Each row is a point. The points of each table are mixes of a few directions, plus a little noise. Count the directions of each table, and those that both share. Where both have some left over, give the other angles between the two spaces (their principal angles), to ten degrees, smallest first.
In the rows, 128 means zero.

First:
[[173  72]
 [144 107]
 [104 159]
 [122 136]
 [137 117]
 [ 89 178]]
Second, 7 rows:
[[121 120]
 [163 168]
 [122 122]
 [ 78  72]
 [170 175]
 [107 104]
 [134 135]]
Directions: first 1, second 1, shared 0; angles 80

First (7 x 6):
[[144 117 136 167  94 171]
 [139 123  94  90 115 112]
 [140 168 131 139 140 129]
 [143  66 150 134 110 157]
 [163 162 169 148 167 140]
 [130 171  90  95 139  97]
 [ 36  94 124 123 133  91]]
Second:
[[150 103 137 146 102 159]
 [144 126 114 132  77 133]
 [135 126 122 130 105 131]
 [153 114 118 140  67 147]
 [110 100 184 140 249 159]
 [125 149 104 116  97 103]
 [ 82 172 119  95 196  71]
 [122 125 139 129 156 131]
 [130 137 114 123 104 117]]
Directions: first 4, second 2, shared 1; angles 30

First:
[[ 92 149 115 198  69 166 162 142  71 126 151]
 [122  92  94  98 165 131 106 121 121 116 138]
 [122 131  60 132 145 120 175 137 107 135 117]
 [139  76  85  59 205 110  93 115 146 117 126]
 [122 127 204  68 134 118  85 102 174 139 101]
 [152 164 167 196  75 134 140 147 127 125 145]
 [130 107 102  90 166 116 121 121 136 128 119]
 [152 138 193 119 119 116  99 122 167 130 122]
 [136 161 154 194  74 141 148 145 114 127 143]
 [115 134 105 127 129 127 153 128 117 136 117]]
Second:
[[151 172  85 126 102 139  72 100 119 133 100]
 [154 179  78 126  98 141  63  95 118 135  95]
 [107  88 166 130 151 118 179 154 135 123 153]
 [141 153 103 126 113 135  95 112 123 131 112]
 [115 103 152 129 143 121 160 145 133 125 144]
 [123 117 138 129 134 125 141 135 130 127 135]
 [120 112 143 129 138 124 150 138 131 126 139]
 [ 79  33 220 132 183 103 249 188 146 116 188]
 [151 173  85 126 101 140  70  99 119 134  99]
 [139 148 108 127 116 133 102 115 124 130 115]]
Directions: first 4, second 1, shared 0; angles 90

First (10 x 14):
[[207 170 149 191 102  73 185 133 136 160  71 127 218  69]
 [159 150 138 148 118 106 149 139 127 143 109 122 158 107]
 [120 152 129 100 130 132 117 168 110 134 145 100  92 144]
 [107 116 122 112 135 143 113 126 127 119 142 129 105 143]
 [109 161 129  79 133 140 106 189  99 134 160  84  63 158]
 [ 98  29 109 169 141 152 122   7 175  88 114 212 175 120]
 [ 99 126 122  95 137 148 104 145 117 121 154 115  82 155]
 [162 136 136 163 117 104 155 116 138 139  99 138 177  98]
 [117 112 124 126 132 136 121 113 133 120 132 138 125 133]
 [102 127 122  97 136 146 106 145 118 122 152 115  86 152]]
Second:
[[130 165 109 118 134 122 127 142  91 136 130 120 131 107]
 [ 79 118 164  64 176 132 136 175 103 148  83 102 191  45]
 [157 126 148 163 136 143 139 113 157 114 150 144 131 162]
 [132 123  95  94 144 146 151 140 171 132 172 139  82 148]
 [128 125 103  99 141 141 144 139 157 132 158 135  96 138]
 [124 111 145 131 131 131 129 125 141 126 120 129 139 129]
 [116  96 137  79 175 160 163 153 192 132 156 138 119 126]
 [127 134 109 198  27  71  62  76  53 120  71 113 118 143]
 [160 152 143 206  88 109 101  91  87 112 112 130 146 153]]
Directions: first 2, second 4, shared 0; angles 50, 50

First:
[[146 152 106 128 150 114 103 144 138 105 123 132 126 133 118 115 125 148
  117 125 113 139 126 127]
 [110 104 129 122 131 121 143 122 142 148 122 128 129 127 126 120 132 128
  126 119 105 123 139 129]
 [100  89 109 112 155  98 144 133 172 158 106 130 130 133 117  90 133 147
  115 104  57 123 152 129]
 [127 127 176 141  72 176 151 101  76 138 155 119 127 117 152 179 129  82
  157 154 211 114 111 131]
 [134 135 102 124 158 104 115 144 153 119 115 134 128 134 116 103 128 150
  113 117  89 135 134 127]
 [ 72  53 170 118  88 145 197  93 122 199 133 117 134 117 145 141 140  90
  147 124 130 101 145 132]
 [145 152 116 131 138 122 106 141 129 107 128 132 125 131 124 125 124 139
  122 130 129 136 122 126]
 [150 159 131 138 119 142 110 131 105 102 138 130 125 128 132 146 124 124
  133 142 165 133 113 128]
 [ 81  61 124 108 145 100 169 121 169 182 106 126 133 126 123  93 139 134
  120 101  54 113 158 130]
 [215 249 115 160 127 156  44 154  74  21 153 135 119 137 130 168 112 137
  131 166 224 158  77 125]]
Second:
[[160  85  95  95 185  88  98 151 188  96 109 111 112 134  86 112  89 124
   48  82  68  75 156 148]
 [117  84 158 136 130 166 139  82 152 147 115 137 134 128 121  97 132 120
  103 152 127  88 162 124]
 [105 135 154 111 156 167 153  79 156 149 133 120 129 135 115 124 123  99
   79 133 165 110 157 154]
 [ 99 113 165 125 145 181 162  69 152 165 127 131 135 131 122 113 133 104
   93 148 160 102 162 142]
 [133 145  94 142 119  84 139 189  88 142 135 136 130 113 153 157 136 151
  196 109 103 169  88 116]
 [145 183 113 137  79 101  96 166  78  88 143 127 122 132 148 151 140 145
  184 133 146 184  81 111]
 [144 105 116 150  99 107 110 157 107 120 120 140 133 121 142 120 138 154
  171 135  94 133 111  99]
 [125 174 131 128 108 130 127 131 104 117 143 124 127 131 138 147 137 126
  149 134 162 164 108 130]]
Directions: first 2, second 4, shared 0; angles 30, 40

First:
[[187 109 124 173 176 131 120  98  87 148 123 156  94 114 110 111 150 109
  139 140 106 148 113 192 104  85  95  91 135  95 137  86]
 [159 148 154 132 119 150 106 132 142 138 100  80 120 106  75 133 120 125
  138 124 142 127 152 114 104 144 152 157 175 132 118 136]
 [143 157 164 115 123 153 111 140 165 135 105  59 124 102  67 140 111 127
  131 121 157 126 159 100 106 174 174 162 180 145 128 136]
 [126 141 137 119 102 135 120 139 141 125 113 103 137 126 115 133 119 136
  133 122 136 118 143 101 126 139 142 156 146 138 114 151]
 [111  88  72 152  90  92 143 118  61 112 141 234 148 179 228 108 154 139
  136 132  75 114  89 147 165  35  43 109  56 105  94 153]
 [110 129 130 115 160 126 140 127 146 128 148 122 122 121 125 133 124 123
  115 132 141 138 123 137 130 158 147 106 120 134 157 104]
 [ 90 111  96 122  94 104 143 133 108 110 143 179 152 163 195 124 135 140
  125 126 108 114 110 116 160  97  94 125  81 128 110 153]
 [ 97 142 146  96 161 134 141 137 174 126 150  90 126 113 108 142 113 124
  108 128 159 138 136 118 129 193 177 117 133 148 166 105]]
Second, 8 rows:
[[139 140 128 142 114 146 124 132 138 124 129 107 129 121  91 142 127 130
  131 129 132 134 152 138 110 136 139 133 159 115 127 140]
 [104 108 143  91 120 101 124 122 105 144 109 166 130 136 198 104 120 129
  131 121 126 102  83  80 155 114 108 147  76 168 114 120]
 [109 150 128 114 113 134 136 147 165 110 136  88 147 134 108 144 118 140
  121 124 141 127 156 111 133 166 160 140 146 133 130 150]
 [ 27  94 120  61 152  81 162 125 128 125 169 199 141 151 249 115 116 127
   93 126 138 114  59  89 187 147 122 100  22 178 162  92]
 [186 145 136 112 171  94 134 129 131 135  93  95 126 145 130  91 144 144
  159 121 119 116 122 115 166 126 113 147 111 149  95 137]
 [160 128 130 199  74 192  92 119 108 133 120 123 112  94  44 163 126 111
  129 138 123 146 169 176  48  94 132 132 215  70 129 136]
 [147 132 118 134 162 119 140 126 132 124 136 122 123 135 123 119 139 131
  131 132 122 140 129 153 137 132 125 108 122 120 134 117]
 [154 130 125 170 115 160 114 121 118 128 131 123 118 112  80 147 133 118
  129 136 124 143 152 166  88 114 128 119 172  91 133 128]]
Directions: first 3, second 4, shared 2; angles 50
